Rows are points. The points of each table are mixes of a few directions, plus a little noise. How many directions does each table use, and how many do they share? Where both have some left over, give the other angles between the two spaces (their principal angles), to ten degrees, smallest first.

First (7 x 3):
-0.38; -0.10; +0.59
-0.40; -0.10; +0.63
+0.39; +0.10; -0.61
-0.16; -0.05; +0.24
+0.18; +0.04; -0.28
+0.48; +0.10; -0.72
-0.09; -0.01; +0.13
Second:
-0.19; -0.05; +0.30
-0.32; -0.08; +0.50
+0.55; +0.14; -0.83
-0.03; -0.01; +0.04
Directions: first 1, second 1, shared 1

First (7 x 6):
-0.09; -0.24; +0.01; -0.14; +0.01; +0.01
-0.37; -0.98; +0.02; -0.59; +0.04; +0.03
+0.48; +1.21; -0.04; +0.77; -0.09; -0.04
-0.14; -0.38; -0.01; -0.22; +0.02; +0.02
-0.08; -0.18; +0.01; -0.10; -0.01; +0.00
+0.31; +0.82; +0.00; +0.49; -0.03; -0.03
-0.11; -0.28; +0.01; -0.17; +0.01; +0.02
Second:
-0.37; -0.05; -0.34; -0.59; +0.24; -0.09
+0.68; -0.60; +1.09; +0.34; -0.10; +0.19
-0.12; +0.30; -0.22; +0.32; -0.04; -0.04
-0.26; +0.21; -0.31; +0.04; +0.08; -0.08
-0.36; -0.25; -0.10; -0.50; +0.37; -0.10
-0.26; +0.26; -0.49; -0.20; +0.00; -0.06
+0.11; -0.24; +0.51; +0.46; +0.15; +0.00
+0.75; -0.11; +0.42; -0.02; -0.52; +0.26
-0.16; +0.51; -0.54; +0.17; -0.17; -0.04
Directions: first 1, second 3, shared 0; angles 30

First (9 x 8):
-0.03; +0.24; +0.06; -0.29; -0.14; -0.39; +0.68; +0.06
-0.32; +0.03; -0.04; -0.11; +0.40; -0.33; +0.72; +0.32
-0.31; +0.15; +0.00; -0.24; +0.30; -0.50; +1.02; +0.33
+0.23; -0.15; -0.01; +0.22; -0.20; +0.42; -0.84; -0.24
+0.05; -0.31; -0.09; +0.37; +0.17; +0.51; -0.89; -0.08
-0.04; +0.10; +0.03; -0.13; -0.02; -0.20; +0.35; +0.05
+0.19; +0.32; +0.12; -0.32; -0.50; -0.29; +0.40; -0.17
+0.24; -0.03; +0.04; +0.09; -0.31; +0.26; -0.56; -0.25
-0.02; -0.36; -0.11; +0.41; +0.30; +0.51; -0.88; -0.02
Second, 8 rows:
-0.13; +0.34; +0.02; +0.33; +0.29; +0.18; -0.23; +0.09
-0.03; -1.19; -0.19; -0.53; -0.01; -0.29; +0.52; +0.11
-0.14; +0.42; +0.03; +0.39; +0.33; +0.21; -0.28; +0.10
+0.33; -0.82; -0.03; -0.79; -0.73; -0.43; +0.57; -0.24
-0.27; -0.06; -0.08; +0.30; +0.54; +0.15; -0.14; +0.23
+0.20; +0.18; +0.09; -0.16; -0.42; -0.09; +0.04; -0.19
+0.19; +0.73; +0.17; +0.10; -0.37; +0.06; -0.19; -0.22
-0.16; +0.39; +0.02; +0.38; +0.35; +0.20; -0.27; +0.11
Directions: first 2, second 2, shared 1; angles 70

First, 8 rows:
-0.47; -1.03; -0.35; +0.03; -0.18; -0.43; -0.31; -0.01; -0.22; +0.50; +0.06
+0.05; +0.34; -0.01; +0.60; -0.27; +0.47; +0.38; -0.08; +0.04; -0.33; -0.53
+0.64; +0.64; +0.12; -0.32; +0.27; +0.01; -0.05; +0.24; +0.07; -0.25; -0.18
-0.29; -0.46; -0.03; -0.34; +0.08; -0.27; -0.22; -0.11; +0.01; +0.32; +0.63
+0.16; +0.17; +0.40; -0.02; +0.12; +0.50; +0.27; +0.64; +0.09; +0.07; -0.30
-0.03; +0.99; +0.61; -0.04; +0.37; -0.29; +0.08; -0.03; -0.21; -0.45; -0.58
-0.52; -0.58; -0.27; +0.20; -0.27; -0.07; -0.03; -0.48; +0.02; +0.19; +0.54
+0.48; -0.07; -0.46; -0.12; -0.12; +0.08; -0.12; -0.15; +0.18; -0.05; +0.34
Second (8 x 11):
-0.17; -0.23; +0.19; +0.18; -0.08; +0.41; +0.22; +0.34; +0.05; +0.19; -0.12
-0.37; -0.48; +0.37; +0.36; -0.16; +0.84; +0.48; +0.70; +0.10; +0.39; -0.22
+0.25; +0.31; -0.25; -0.24; +0.11; -0.57; -0.32; -0.47; -0.08; -0.27; +0.17
+0.25; +0.33; -0.27; -0.25; +0.11; -0.56; -0.32; -0.48; -0.08; -0.27; +0.16
+0.35; +0.43; -0.34; -0.34; +0.14; -0.77; -0.44; -0.67; -0.12; -0.36; +0.21
+0.27; +0.34; -0.27; -0.26; +0.12; -0.60; -0.35; -0.51; -0.08; -0.29; +0.18
-0.29; -0.38; +0.28; +0.29; -0.14; +0.65; +0.36; +0.56; +0.09; +0.31; -0.19
-0.29; -0.37; +0.29; +0.28; -0.12; +0.65; +0.37; +0.55; +0.09; +0.29; -0.19
Directions: first 5, second 1, shared 1

First, 9 rows:
+0.09; +0.40; +0.12; +0.27; +1.01; -0.04; +0.92; -0.40; +0.41; -0.92; +0.35; -0.02; +0.23; +0.39
-0.05; +0.02; +0.03; +0.20; +0.39; +0.21; +0.14; +0.30; -0.21; -0.32; -0.20; +0.02; -0.04; +0.09
+0.63; +0.09; -0.48; -0.23; +0.61; -0.17; +0.28; +0.41; -0.14; +0.74; -0.10; -0.22; +0.15; +0.03
+0.02; +0.01; -0.11; +0.02; -0.08; -0.11; +0.02; +0.02; +0.08; +0.02; +0.16; -0.08; +0.04; +0.03
+0.15; -0.12; -0.17; -0.07; +0.05; +0.12; -0.19; +0.50; -0.37; +0.44; -0.34; -0.04; -0.07; -0.10
+0.09; +0.02; -0.28; +0.08; +0.01; -0.17; +0.10; +0.21; +0.05; +0.04; +0.23; -0.17; +0.06; +0.08
-0.28; -0.08; +0.45; -0.17; -0.50; +0.09; -0.30; -0.59; +0.13; -0.05; -0.08; +0.25; -0.09; -0.17
+0.31; -0.06; -0.13; -0.26; +0.18; +0.05; -0.11; +0.26; -0.27; +0.66; -0.37; -0.01; -0.02; -0.13
-0.96; -0.30; +0.57; +0.16; -1.67; +0.02; -0.85; -0.71; +0.31; -0.60; +0.37; +0.25; -0.25; -0.22
Second, 10 rows:
+0.00; +0.33; -0.15; -0.50; +0.09; +0.61; -0.23; +0.21; +0.48; +0.09; -0.29; -0.21; -0.16; -0.08
+0.05; +0.36; -0.14; -0.55; +0.13; +0.62; -0.27; +0.25; +0.50; +0.12; -0.35; -0.23; -0.19; -0.02
-0.04; +0.18; -0.41; -0.21; -0.02; +0.56; -0.05; +0.01; +0.39; -0.20; +0.01; -0.15; -0.05; -0.26
-0.08; -0.19; -0.22; +0.36; -0.12; -0.15; +0.21; -0.23; -0.18; -0.31; +0.35; +0.09; +0.17; -0.25
-0.13; -0.34; -0.33; +0.62; -0.25; -0.31; +0.36; -0.35; -0.25; -0.50; +0.64; +0.15; +0.27; -0.35
-0.12; -0.38; -0.10; +0.66; -0.19; -0.50; +0.36; -0.35; -0.44; -0.35; +0.58; +0.24; +0.27; -0.19
-0.03; -0.39; +0.29; +0.64; -0.11; -0.85; +0.31; -0.27; -0.64; -0.08; +0.35; +0.29; +0.24; +0.10
+0.17; +0.10; +0.84; -0.32; +0.24; -0.48; -0.26; +0.33; -0.27; +0.75; -0.65; +0.03; -0.21; +0.72
+0.07; -0.03; +0.55; +0.00; +0.12; -0.47; -0.08; +0.09; -0.32; +0.39; -0.23; +0.10; -0.04; +0.44
+0.06; +0.46; -0.29; -0.72; +0.10; +0.94; -0.34; +0.30; +0.75; +0.07; -0.38; -0.33; -0.25; -0.14
Directions: first 4, second 2, shared 0; angles 50, 90
